Each row is a point. The last column is the point's height on a tilted bowl or saddle (a function of degree 2), plus a little noise. Along how many of its main directions does it bend up, bend down or stay straight?

Points (10 x 3):
[[ 26.8  -7.0 -15.0]
 [-22.1  15.9  12.1]
 [ -8.6 -32.8  32.0]
 [  0.6 -12.8   1.2]
 [  2.8  -8.9  -2.3]
 [  0.8 -33.0  26.9]
 [ -1.4 -17.8   6.7]
 [-22.9  33.9  34.5]
 [-30.4  -3.9  11.7]
 [ 11.5  -7.1  -7.6]]
Directions: 1 up, 0 down, 1 straight

Points:
[[ -1.9   6.2 -10.0  -2.1]
 [-21.7  14.5   9.0  -2.2]
 [ 15.4  18.5  31.5 -32.3]
 [-12.8 -14.7  -2.8 -19.2]
 [-16.4  19.1   0.8   5.8]
 [ 20.6  26.9  -6.3  23.5]
 [  8.7 -16.9   7.3 -16.9]
 [-36.4  -0.8 -13.6   0.2]
 [ 25.8 -16.6  -2.8  -5.1]
 [-15.0 -13.4  32.2 -30.2]
 [-20.7  11.5  23.9 -19.0]
 [ -8.2 -20.5  14.3 -22.6]
 [ 13.6  11.3 -24.6  14.3]
 [ 13.3 -24.5 -35.7 -30.9]
 [ 19.3   0.3 -38.5   4.2]
 [-28.7 -23.9   5.9 -20.3]]
Directions: 2 up, 1 down, 0 straight

Points (27 x 5):
[[ 40.9 -26.8  -8.5  -4.3 -44.0]
 [  4.5   0.6   3.5  11.5  -1.6]
 [-33.3 -15.3 -10.8   6.4   9.5]
 [ 22.1  29.0  -2.4   6.5 -11.0]
 [ 19.2  -9.2 -21.4 -47.1 -52.0]
 [ 19.0 -14.8   7.6 -10.4 -16.6]
 [ 27.5   8.2  16.1 -26.4 -16.8]
 [-12.7 -15.9 -32.0  13.9  -3.1]
 [-20.6 -25.6  -8.8  25.8   4.7]
 [ 34.9   4.1   6.7 -26.2 -20.2]
 [ 24.6   5.1  -4.1 -18.5 -13.7]
 [ 17.6  -9.7   1.9 -11.6 -13.4]
 [ 22.0  -6.0  -1.6  -6.5 -11.9]
 [ 13.7  32.4  -7.1  -1.2  -8.9]
 [ -0.9   3.4  10.2  24.5  -8.5]
 [-37.3  34.4 -23.9 -15.9 -26.0]
 [-22.6   8.4 -39.4  -1.8 -12.5]
 [  7.6  -8.8 -37.1  -4.8 -25.2]
 [ -7.2 -29.6 -20.5  26.7  -5.9]
 [-11.2  20.1 -11.1  13.1  -4.2]
 [ -7.4  31.6 -21.3  24.5 -16.5]
 [-12.8  13.7  -5.6   4.4  -0.6]
 [ -4.9 -18.6 -11.6  -8.2  -6.7]
 [ 15.3  -4.1 -17.3  30.9 -16.9]
 [ -3.8 -12.9  -9.3  -5.6  -3.4]
 [  4.5  -9.2 -25.2   2.8 -10.2]
 [ 28.8   1.2  -5.4 -36.0 -29.3]]
Directions: 0 up, 3 down, 1 straight

Points (48 x 7):
[[ 46.3 -12.8  -9.6   0.9 -14.3 -13.7 -14.2]
 [-21.0   3.8  11.6  -1.4   7.0  -3.4   1.0]
 [  0.9  13.4  -7.7  -4.4 -52.0 -15.0   3.5]
 [  1.0 -19.8  -7.1  14.5   4.0  15.5  -9.3]
 [-26.1 -16.3  21.1  34.6  12.8  20.2 -25.7]
 [  0.7  -6.1   9.9 -27.3 -65.0 -11.8  -3.5]
 [  9.6  29.2  25.2 -11.9  39.4  -8.4  13.4]
 [-23.9  18.8  30.0  -8.8 -21.1  -4.6   5.7]
 [  9.0   7.0  26.0 -17.5  -5.0 -21.7  14.7]
 [ -1.1 -16.5   4.8   9.4  -7.0  22.9  -4.2]
 [-11.6  14.7  20.1  10.2 -19.9  -2.9  -4.5]
 [  7.6 -11.4   8.3   5.9  24.6  -7.8  -1.0]
 [ 16.1  -0.6  -2.3  -1.2  20.0  -3.7   3.7]
 [ -0.5  -0.3  24.7  -5.3 -18.0 -20.0   4.8]
 [ 10.3 -21.1 -14.1  -9.9 -10.4  -2.8  -6.4]
 [  0.5 -21.8  17.3  31.1   1.5  26.2 -11.2]
 [  6.8  30.7 -16.8 -22.1 -17.4   5.1  34.9]
 [ 25.5  15.8 -21.4  20.3  -9.6  10.7  -8.4]
 [ 10.7  22.3   3.1 -23.7 -13.4 -19.4  24.8]
 [ 33.1  -3.6 -37.5   8.0  -4.0  -4.0 -19.4]
 [ -8.2  10.0  11.0  13.2   1.8 -18.3  -2.9]
 [ -1.1   6.2  24.2   7.1   7.5  14.8   5.5]
 [ -3.2 -15.2 -28.7  32.0  14.2   7.2 -27.2]
 [  0.2   9.3 -25.5  -7.6  46.3 -24.7  -2.2]
 [-24.5   5.6 -23.7  -7.9 -20.1 -11.4  15.0]
 [ 23.8   4.0  -2.3 -22.1 -23.5  -6.9   8.6]
 [-19.6 -20.5  -0.9  -5.2  -3.4  33.6   3.5]
 [ -2.3   1.8  16.7 -13.1   2.9   1.6   9.3]
 [-20.5 -19.6 -29.4  67.5   6.8   0.1 -67.3]
 [ -8.7  -4.9 -43.5  28.8  11.6  11.4 -22.4]
 [-14.4  16.1   7.4 -25.6   8.6  18.9  27.3]
 [  6.3   3.1   0.6 -16.6   2.3 -16.6  10.9]
 [ 18.7 -28.1 -19.1  -9.1  -9.1   1.5 -12.5]
 [-16.6 -16.2   4.5 -18.5  24.5  23.9   9.2]
 [-54.2   6.7   6.1 -28.2  36.7   9.4   4.5]
 [ 31.8 -24.9  11.3  29.8   0.8  19.4  -3.6]
 [ 28.9 -19.9 -38.3 -20.0 -17.6 -22.7 -15.5]
 [ -6.4   0.7 -18.9  13.0  -6.0 -29.6  -3.2]
 [  6.7  11.8   4.0 -18.7  -5.0 -13.4  16.0]
 [ -7.7   6.6   4.1  -2.3 -32.0 -12.3   2.2]
 [-12.2   3.9 -32.8 -11.2  -4.3  11.5  16.5]
 [-13.4 -28.6 -30.0 -19.1  -4.5 -10.1  -2.9]
 [-15.1  54.7 -12.1 -16.7   0.5  12.8  52.2]
 [  1.2  22.9   5.7 -33.9  -0.3  19.5  38.7]
 [-31.2 -25.8  12.4  20.7   0.1   1.8 -25.7]
 [ 13.4  32.6  16.2  10.7  25.5  -5.0   7.5]
 [ -7.1 -17.6  10.2  14.9  26.8  35.9   8.1]
 [-16.2 -14.5   2.2  -8.4  -2.0  -4.4  -1.6]]
Directions: 2 up, 3 down, 1 straight
